Every row gives one point. Any point is a mix of the corners, with weights that add up to 1. It lies inside the corners' shape when no weight is negative. Is each point inside? If not, which corners have a negative weight?

Corners:
(1): [ 66 -24]
(2): [49 40]
(3): [-69 -20]
Points:
[-59 -18] -> inside
[ 49 -12] -> inside
[49 15] -> inside
[12 19] -> inside

Corners:
(1): [ 39  29 -48]
(2): [-121  -88   65]
(3): [35 76 -4]
(4): [ 26 -13  30]
Points:
[ 15   8 -14] -> inside
[-41 -11  29] -> inside
[25 25 13] -> inside
[-14 -10  -6] -> inside
[-2 32 12] -> inside
[-54 -11  17] -> outside (4)
[70 43 -4] -> outside (2)
[25 16  4] -> inside
[  6  11 -29] -> outside (4)

Corners:
(1): [ 28  59 -76 -21 -16  57]
(2): [104 -21  -2  53  12  11]
(3): [ -33 -121   11   54   26    1]
(4): [-11  41  34   4 -19  16]
(5): [ 36   4 -27 -92  10  10]
(6): [ 50   6  18 -22  20  73]
(7): [-71 -55  -4  86  94 -27]
Points:
[ 28 -10 -12  22  14  22] -> inside
[-22  -9   2  42  13   6] -> outside (5, 6)
[45 -7  5 34 12 12] -> inside
[  0 -28 -12 -13  32   4] -> inside
[-15 -69 -32  -8  29  27] -> outside (2, 4)
[ 41   3 -16   9   4  24] -> inside
[14 -3  1  5  9 34] -> inside
[-32 -10 -29  -6  26  21] -> outside (2)
[  7 -14 -17  33   9  42] -> outside (5)

Corners:
(1): [-28  10 -10  36 -56  23  28  -2]
(2): [-99  51 -99  40  50 -51  14  -6]
(3): [-17 -12 -17 -27  30  35 -24  29]
(4): [-24  34 108  56  16  12  -5 -56]
(5): [ 32 -70   5  26  24  57  57  19]
(6): [ 15  80 -19 -48 -15  -4  18 -17]
(7): [-28  43 -30  69 -65 -29  -9 -73]
(8): [ -5 -69 121   0  18  38  37 -45]
(9): [ 29 -16 -36 -43 -41 -34   0  79]
Points:
[-11 -27  39  -3   8  18  15  -8] -> inside
[-17  17  36  29   9  24  16 -36] -> outside (9)
[ -1 -20  11  21  -3  25  31  -7] -> inside
[-21  15  20  27  13  19  19 -32] -> outside (9)
[-14  36  26  14 -29  -5 -17 -32] -> outside (2, 5)
[-21   3  -6  25  -2  -3  24 -12] -> outside (3)
[  9   1  24   4 -15  23  11 -14] -> outside (2)

Corners:
(1): [-11 -38  30  55 -16  57  12 -24  67  47  30]
(2): [-88  73  -4  96   5  56  19  20  59  39 -17]
(3): [ 33   9  15 -62  25 -22 -19 -28 -33  22  46]
(4): [-73  22 -20  97 -68  39  39   0 -67  20  -4]
(5): [-13 -19  24 -90   6 -32   9  -7   3 -40  76]
(6): [  0 -55   7  52 -34 -39 -43  61  43 -39  21]
(7): [-78  49  29 121 -18 -39  64  12  10  59  25]
(8): [  41   -5   47 -101  -57   22   -6   31   55   19   49]
(9): [-59 -32 -39  62 -49 -18  -6 -17  42  77  -9]
(10): [-58  45  62  57 -33   5  43 -62 -10  20 -35]
(11): [ -1  13   4  38 -62  -8 -55  17 110 -28  84]
(12): [ 51  26 -35 -31 -27 -17  50 -32  22 -28  22]
Points:
[-10  23 -18 -40   2 -15  21  30 -12  21  21] -> outside (1, 10, 11)
[-46  13   7  56 -51   8  15 -11  51  30  12] -> outside (3, 6)
[-28  15   8  34 -16 -15  16  -6  12  34  24] -> inside
[  1  18  -5  10 -22  -9  28 -14  15   7  24] -> inside
[-20 -10  -8  23 -73 -48   9  10   6 -18  26] -> outside (1, 2, 3)
[-43  49  34  71 -22  39  50  -4 -12  35 -16] -> outside (5, 9, 11)
[  8 -10   1 -19 -13  -9 -22   7  20  -5  47] -> outside (7, 10)
[-26  -5   0  67 -52  13   2  28  50  19  21] -> outside (3, 5, 10)
[-15  14  13  58 -24   4  35   0   0  15  -4] -> outside (5, 9, 11)
